Each row is a point. Any point is a mix of the corners, with weights that add up to 1. It lies inside the corners' shape when no weight is negative. Say inside or outside, and name the corners with a negative weight.

Corners:
(1): [ 17 -38]
(2): [-34  77]
(3): [ 59 -50]
Points:
[  0 -20] => outside (3)
[ 54 -45] => inside
[-4 19] => inside
[-11  38] => inside
[-7 19] => inside
[24 -9] => inside

Corners:
(1): [-71  73   4  71 -49  20]
(2): [ -1 -31 -21 -73  26 -15]
(3): [-2 39 -6 88 10 -6]
(4): [ -8 -14  42 -64  -6  45]
(5): [-22 -47   5 -21 -57  13]
(6): [ 44  20 -99 -45 -26  40]
(7): [ 53  75 -18 -11  34 -17]
Points:
[-24  30  15  24 -12  12] => outside (6)
[ 17  20 -48 -12 -15  25] => inside
[-22   4   0  26 -19  12] => outside (7)
[ 15  43 -56  16  19 -10] => outside (4, 5)
[ 13  38 -42   1  11  -3] => outside (4, 5)
[ 30  57 -54 -33   3  17] => outside (3, 5)
[-36  12 -15  39 -34   5] => outside (4, 7)

Corners:
(1): [-64 -50   0  63  12 -24  47  47  24 -91  45]
(2): [-88 -23 -28  25   1  12  13  63 -19 -93 -16]
(3): [ -22  -70  -29   19   31   -6   44   52   85 -103  -30]
(4): [ 10   6  56 -12 -16 -39 -49   3 -59  45 -43]
(5): [-12 -13 -41  -2 -51  14  12  15   2  11  69]
(6): [-21  86  54 -42  18 -46 -24 -58 -23 114 -57]
(7): [ 52 -20 -13 -26  46  31  70  -4 -50  64  13]
(8): [ 17  67  77 -26 -78   3  24  16 -56  75 -12]
(9): [ 19 108  58 -41   4 -51 -39  33 -19  52 -18]
(10): [ -15  -34  -66   50   -8    7   62   14   -5 -121   -5]
(11): [ 53  28  52  52  -5  50  -3 -20 -27  35  -6]
(12): [-19  -8   1 -54  -8   1  31 -24 -15 -68  21]
Points:
[-23  -5  -8  -6   9 -11  12  24 -12 -21  -4] => outside (8, 11)
[ -5  34  29 -14   3 -12   2 -17 -15  28 -19] => inside
[-12  14  11 -18 -12 -17   4  13 -18  -2   1] => outside (11)
[-19   0  -5   4 -11 -14  15  19  -7   3   7] => outside (11, 12)
[ -1  -9   1   0   9   0  31  15 -17  -2   9] => inside
[-15   7   7  -4   8 -13  13  12  -5 -20   4] => outside (8)
[ 16  47  45 -24 -26 -23 -20  -5 -26  32 -19] => outside (1, 2, 7)
[ -4  33   8 -12 -20  10  21   5 -34  13   1] => outside (1, 3, 4)
[-25 -28 -11  11   6  -2  27  32 -17 -21 -11] => outside (9, 11, 12)
